Rows are points. Examples show where two turns around zero, p and q, send a point. Where does a point land after both, in the order given? Backwards means that the second turn is done in reverse. Each puzzle has new turns, and all numbers are rounded.

Turn p:
[-12  16] => [-17 -11]
[11 34] => [-33  14]
[  1 -49] => [49 -3]
Turn q:
[-10 -33] => [-31 -14]
[-30   1] => [-19  23]
[  9 -28] => [-15 -25]
[42 21] => [ 44 -18]
[-11  39] => [22 34]
Where do these land?
p, then q: [-42  -4] => [-31 -28]
p, then q backwards: [-21 -20] => [29 -1]
q, then p: [48 10] => [32 37]
p, then q: [15 13] => [ 4 19]

Turn p:
[-2  6 17 28] => [-6 27 17 -7]
[-21  18  14 -19] => [-26  -9 -11 -21]
[ 18 -22  -8  -5] => [28 -5 -5  8]
[ 6 -1 29  5] => [  4  21  -4 -21]
[-14 -31  26   8] => [ 20   2  19 -34]
[  0  19  19 -16] => [-16   6 -22 -15]
[ 12  10 -97  -1] => [ -4 -43   6  88]
Turn q:
[-24  35  -4  -6] => [ 24  25   5 -25]
[ 10 -54   2  -9] => [-41 -33 -15   7]
[-22 -27  15  37] => [-25  24 -35  19]
[ 19  -3 -25  -3] => [ 16 -27  -3   6]
[ 17  48  11 -19] => [27 11 47 -7]
Where do these land?
p, then q: [  5 -36   1  30] => [-9  3 39 25]
p, then q backwards: [ -9 -10 -28 -26] => [ 25 -20 -24  -5]
p, then q: [-44  47  39   8] => [ -6  31  -1 -69]
p, then q: [37 21 -5 -7] => [ 38   1 -19  10]
q, then p: [-6 35 -7  7] => [  0  22 -27  11]
p, then q: [ 17 -27 -17  19] => [-1  1 17 37]
q, then p backwards: [  0 -31  17 -31] => [-41  21   1  -9]

Turn p:
[ -5  -8   3  47  -5   9 -18 -40] => [ -6 -23 -34  31 -20  29   1 -20]
[ 43  26  -4   1 -20   8  50  -8] => [-15  17 -36   2   1 -61   3  -2]
[-28  13  21  -2  26  22 -21  -5] => [-30  -9  32  17   3  24  -1  -9]
[ 35 -12 -49  25  -2  46 -25  40] => [  2  62 -32  21   1  29 -29  42]
[-11 -14  38  -7  23 -17 -34 -10] => [ 15 -12  34  12   6  28  19 -32]
[-13 -21  18  28  47 -19 -16  -5] => [  5 -16   2   2  32  44  -2 -37]
[-19  18   6  10   7 -23 -32  17] => [ 16 -12  28   7  -1  15 -33 -11]
[ 25  -7 -12 -37 -55   0  41  11] => [ 19  12 -14 -19 -14 -59  25  41]
[-65  -8  20 -37   0 -24  16  30] => [  5 -46  56 -35  23  -3   6  27]
[ 37  13 -43 -27 -20  -2  39 -30] => [-12  26 -38 -39 -33 -45  11   0]
Turn q:
[ 33  32  31 -23   7   3  54 -19] => [-23  29 -21  -7  23  38  52 -20]
[ 19  -5   1 -18 -18 -19 -41  10] => [ 31 -12  33  -6  -1  -7  -6 -30]
[  7 -28 -41  39  16 -40 -29  34] => [ 49 -16 -22  15   3 -59 -32   0]
[ 23  18  30 -15  44  19  -9 -24] => [10  6 10 40 12 42 34  7]
[ 15  34  12 -27 -27  21  -3 -42] => [ -9  16  25 -21  11  60   1 -12]
[-15 -38 -39  32  44  -2  14  42] => [ 13 -26 -42  17   0 -58   0  43]
[-44  25 -18 -36 -26  17  11  16] => [-44  -1  35 -37  20 -11  -6  21]
[-41 -27 -27  13 -22 -15  -9 -42] => [-22 -30 -12  -2  -9   8 -64  -5]
[ 25 -45  20   7 -32  21  -7  37] => [ 25 -13   3 -29 -58 -18  25  -7]
[ -1   1  43  12  22 -23  30   0] => [-23  21 -24  33  -8  -6  26 -22]
[-21  33 -10  17  -7  19 -11 -12] => [ -7  27  14  -2   5  13 -28  26]
Where do these land?
p, then q backwards: [-32 -10   3  52 -27   9 -32 -16] => [ -2 -44   5  10  31  15 -17 -49]
p, then q: [  3 -33 -51 -12  -4   7  -8  24] => [ 14   9  34 -32  23 -10  32  22]
p, then q: [ 27  48  21 -18  -5  17  18 -47] => [-44  13 -18   3   6  -2 -53 -37]
p, then q: [-16  20  14  -9  28  -8   0 -22] => [-29 -14   4  17 -14  23 -10  -8]
p, then q: [-14  40  17 -22 -17 -24   5 -23] => [-15 -14   0   4 -22   3 -15 -53]
p, then q: [-14   2  23 -54  25  25  13   9] => [-55  17   5  26  -2 -10  31  -8]
p, then q backwards: [  3 -51 -13  22  -8   5   8 -14] => [ 36 -13  -9   6  21  20  31 -17]
p, then q: [ 31 -35 -41  -9  55   3 -33  13] => [ -1  28  34 -12  37  48  23  44]
q, then p: [  6   2  21 -15 -58 -34  -8  43] => [ 10 -28  22 -15 -35 -37  34 -43]
p, then q: [ 6 16  6 66 11  0 36 34] => [ 40 -26  -6  48  19 -22 -31  29]

Turn p:
[-21 -21 -20 -15 -27  17 -11  37  18] => [ -9  14  24 -47  10 -28  16  -9   3]
[  8   9 -17 -15  23 -22  24   1   7] => [-33  -8  -7  11 -29  -1 -10   0   8]
[-18 -19   0   2   7  36   0 -22 -10] => [ 17  11 -19  -7  26 -12 -11  20  21]
[ 19 -11 -10 -12  10  57  -4 -25  16] => [  9  26 -19  16  15 -33  25  30  28]
[  6  44 -16  -2  -8 -20  23  30 -40] => [  0 -30 -11 -24 -53  15  -1   9 -32]
[ -2  -6  97 -13 -30 -12  -2  14 -11] => [ 25 -39 -26  -1  45  25  28 -65 -22]
[-17   5 -10  75  14 -10  -4   3   7] => [ 40  -5  49  11 -15  12 -40   5  16]
[ 12 -10 -16   0  -7 -14   3 -30  14] => [-15  19   3  26   4 -13 -15   3 -12]
[ 25 -27 -17 -10  14 -24 -15  -5   5] => [-39  -1  20  20  14   2   2  16  -6]
[-11  36  10  -8   4  -8 -14  -2  -6] => [  7  12 -13  -5 -17  33   7  -8  -4]
Turn q:
[-17  84 -29   7  33   0  57  19 -10] => [-42  41 -46 -30   0  42 -33  34 -51]
[-14 -22  -3 -20 -16 -25  -7  11  -6] => [  5  -2  24  -8  28 -19  -6 -18   0]
[  5  30 -25   8 -18 -30  -7  14  16] => [ -4  37 -18 -33   5  -3   8 -22   0]
[ 13   3 -14   7  10 -45 -10   1  -8] => [ 25  15  -2 -20  11  19 -11 -29   1]
[ 59 -25  15   8 -19  16   5  -2  26] => [ 11  -6  18  -8 -58 -17   5   1  39]
[  3 -16  44 -30  17  25 -19   0 -10] => [-20 -55  13  22   1   7  -3  -2  19]
[ -4 -26  59  10 -11  18   5 -12 -13] => [ 13 -43   7  12   7 -10   2  38  35]
[-22 -24 -23 -21  12   4   3   9  10] => [ -4  -6  20   9   3 -17  -2 -13 -37]
[ 20   4 -20   3 -22   8   3 -46  20] => [  6  34  21   8 -24  10  37   9  10]
[-10 -14 -18  -1  -4  26  -7  -2 -30] => [ -2   9   3  43   8 -11 -13   2  -3]
[-17  28 -14  13 -19 -24 -20  21   0] => [ -4  25 -31 -18  28 -10   6 -19   2]
[-14 -22  28  16  37  28  -4 -15   3] => [ 17 -47  -9  27 -10   9   9  20 -13]
Where do these land?
q, then p: [  8  11   4 -38  -2  20 -20  13  -8] => [ 14  22   2  -8  19   6 -32 -15  18]
p, then q: [ 13  17   8  30 -18 -22  33   0  -8] => [32 12 10 21  6 -8 -2 -7 39]
q, then p: [-46  64  18  16  35   4 -15   8  26] => [-26  -4 -18 -48 -16 -32 -32  53  22]
q, then p backwards: [  2 -33   9  -6  -4   2 -27   1 -19] => [  8 -18  24  26   8   1  15   0  20]
q, then p backwards: [ -5   4  -1  32 -57   6  39 -18  13] => [  6   1 -50  -3  -1  58 -20  -7   4]
p, then q: [  4  -9 -33  -9  27   4 -12  26 -23] => [-25 -26   5 -13  12 -38 -11  -2 -13]
q, then p: [ 22 -41   2   0  29   2  -7  27  11] => [ -5   8   8  19  43  -5  -4   5 -38]
q, then p: [-17 -16   7 -20 -47 -20  33 -37   3] => [ -4 -42 -17   5 -14  22  29 -44  24]
p, then q backwards: [ 28 -32  -8  -6  24  19   1  -9 -22] => [-31   3  35   5 -16  26   9  -5 -14]
q, then p: [-10  34  -6   2  12 -14 -26 -12  27] => [ -3   5 -37  -6 -16 -27 -18  19  10]

Turn p:
[  0 -18  15 -17 -26  40 -27 -37  18  12  25  -2] => [-10   6 -19  29  27  31 -10 -27  18 -40 -21 -12]
[-13  29 -29   6 -27  -5  16  22   3 -22  -4  25] => [ -3  -8  16 -46  19  -4 -34  11  -1  19   8  -1]
[-19  14   7  14 -21 -25  -5 -26  56  17 -33 -11] => [ 11  15 -13 -47 -11  15  11  22   2 -49 -27  18]
[  7 -28  39 -12  46  -8  39  23  18 -14  10  35] => [ -8 -44  23  14 -43 -20  17   1  48  23 -20  -4]
[-11  14  43  84   7 -24  33   7 -30 -51  -9 -43] => [ 27  53  46 -17 -75  -1 -15 -32 -26  35  -2  40]
[  2  11 -58  23  -8  32   0 -19 -54  24 -54  -9] => [ 46  37 -52  -3  40  -5  -9  15 -43  44   3  -8]
[ 47 -25   2 -11 -26 -16   3 -21  17  44   6 -41] => [  7  46  15  27  25   5  46  23  14 -40  -2  -9]
[-35  -6 -26   0  10 -24  15 -10 -15 -20  45  11] => [-32   1   8  -4 -16 -44 -35 -10 -13  -3   1 -29]
[ -7  -8  -3  11  21  -6   7  27   4   6  36 -21] => [-13  -1  21  28 -13 -29 -13   9  -2  -8  10  21]
[ -6   3 -20  19  21  11 -22 -46  16 -22  72 -26] => [-53  30  -9  21   7 -37 -19 -53  -9 -33 -13  19]
[-25  12 -17 -52  24  15  -5   1 -38  36 -11  37] => [ 23 -52 -46  10  16 -19  -4   6  -6   7  27 -43]
[ 30  28  27 -22 -34  28  -2  38  10 -36 -44 -15] => [ 28 -27  42 -21  31  59  19 -10  -7  21   0  28]
[-27 -23  -2 -10  -4 -29 -17  59   6 -11 -68  17] => [  1 -43   3 -24 -27  40   4  68 -30  27  -3   0]
[ 45 -11  14 -43   3   7 -37 -23   7  11  15   0] => [-25  -8 -12  28  28  21  48 -20  16 -21  10 -14]
[ 11   8   8   9  13   6   1   4 -18  26  15  42] => [  3  -4 -24   7  -5 -10  -8  -2  39  17  29  -8]
Turn q:
[  7  -4 -12  -4 -42 -56   1  -8  26  20  14  29] => [ 45  47  -7  19  -5 -10 -22 -29  15 -28  17  -3]
[ 37  20  43  17  49  16 -13  -1 -26 -31  39 -10] => [-17 -69 -17  -8 -32  45 -18  24  11  -8  -9  19]
[-47 -25  -6  36   5  28  39 -28  -1   9  13  10] => [-30  14  39 -16 -30 -39 -18   0  17  24 -30 -15]
[ -8  11  43  -8  57  18 -11 -17 -42   1  -1  10] => [-39 -41 -35 -21 -31   7  25   9   4 -14 -34   2]
[ 11  13 -38   9 -13   5   2 -18  -2  36 -43  17] => [  7  44  -2  -6 -20 -14  18  -1 -51   7  12  -8]
[-12   2  10 -24 -11  16  57  -9 -23 -39   0 -39] => [ 15 -35  26 -59  19  -8  15   1  28  30   3 -10]
[  5 -58  13  -1  15   9  13  10  15 -29  14   4] => [ 10 -10  35  16  12   6  -1  27  32  -3 -41   9]
[ 18  20 -28 -38  45 -32  -3  51  20  21 -17 -16] => [ -6  24 -25  10  27  19  41   3   0  -2  31  70]
[  4 -16  -1   8 -41   4 -25 -48  11   8  38 -15] => [  8 -12  33   5  -4 -19 -40  -9 -10 -46  16 -31]
[ 19   2 -10  -1 -27   8 -37  31  11  43   8  35] => [ -3  33  -8  35  10  29 -17 -35 -40 -18  -9   3]
[-39 -26 -15  45 -13  14 -21  50 -45  -8 -58 -20] => [-38  33 -27  -4  51   0  -9  51 -21  51 -20 -40]
[  0  29 -41 -54  11 -29  15  25  36 -42  -5   1] => [ 46 -12 -12  15  32 -24  29 -17  13  25  29  58]
[  5  31  44  14 -35   0 -16 -39  20  12  -2  -5] => [  1 -15   0  13 -31   9  -1 -26   1 -19  34 -56]
Where do these land?
q, then p: [  6 -30  -9  11  20  32  23  59  43  48  26 -18] => [ 36 -39 -40 -15 -40  18 -39 -41  39 -10  -2  21]
q, then p backwards: [ -5  -4  -3 -42 -14 -30 -38 -19 -27 -41  70  11] => [-59  44  -4 -25  11  55  14  -8  36  31  20   7]
q, then p: [-43 -26  20  43  11 -20  18 -33 -37  17  44   2] => [-25 -31   7 -40   6  46   3  21 -43 -50  -6   7]
p, then q: [10 -5 23 14 18 45 -8  4 50 14 -6 30] => [ 16  27  29  56 -13 -19  20   4 -18  20 -18   7]
q, then p: [ -1  19   9 -27  19 -13  16 -31  -8 -22   6 -46] => [-34 -22  38  19   0 -14   6  13  19 -13 -21 -28]
q, then p: [  5  38 -21  42 -24  -1  -5 -45  -9 -39  -5  -8] => [-28  33  21  40  14  15   8  25 -12 -23  45 -16]
p, then q backwards: [  7   4  11 -28  12 -39  22  31  17 -14  14   5] => [ -7  -8   8  -4  19  28  19 -39  17  -9   4 -35]
q, then p: [  9  41   7  -6  -1   6  -6   2 -25   3  15   2] => [-13   4 -18  18  24  -1  -9  -5 -11  -1 -11 -32]
p, then q backwards: [-24   1   4 -23  -7  11 -29  35  46  11 -41   9] => [ 46  -8  17 -11  37   6 -19  10 -34 -32  16 -21]
q, then p: [ -2  16 -33   8   8  24  14 -34  -2  22 -32  36] => [ 36  27  15 -24   3   5  -1   3  -7   0  37 -44]
p, then q: [ 31 -22  -3  27  23 -48  -6  18  -1  26 -23 -32] => [ 13  26 -13 -23   0  33 -24 -43  19  46   0   8]
p, then q backwards: [ 23 -18   3 -26 -51 -32  30 -14 -41  27  -3 -11] => [ 12 -32  15  12 -57 -10   8 -17  21  10 -50 -22]
p, then q: [-16 -15  -9   6 -14  66 -32  27  -6 -51 -66  19] => [-49  28  15  -5   1   5  31  10 -81 -14 -54  -4]
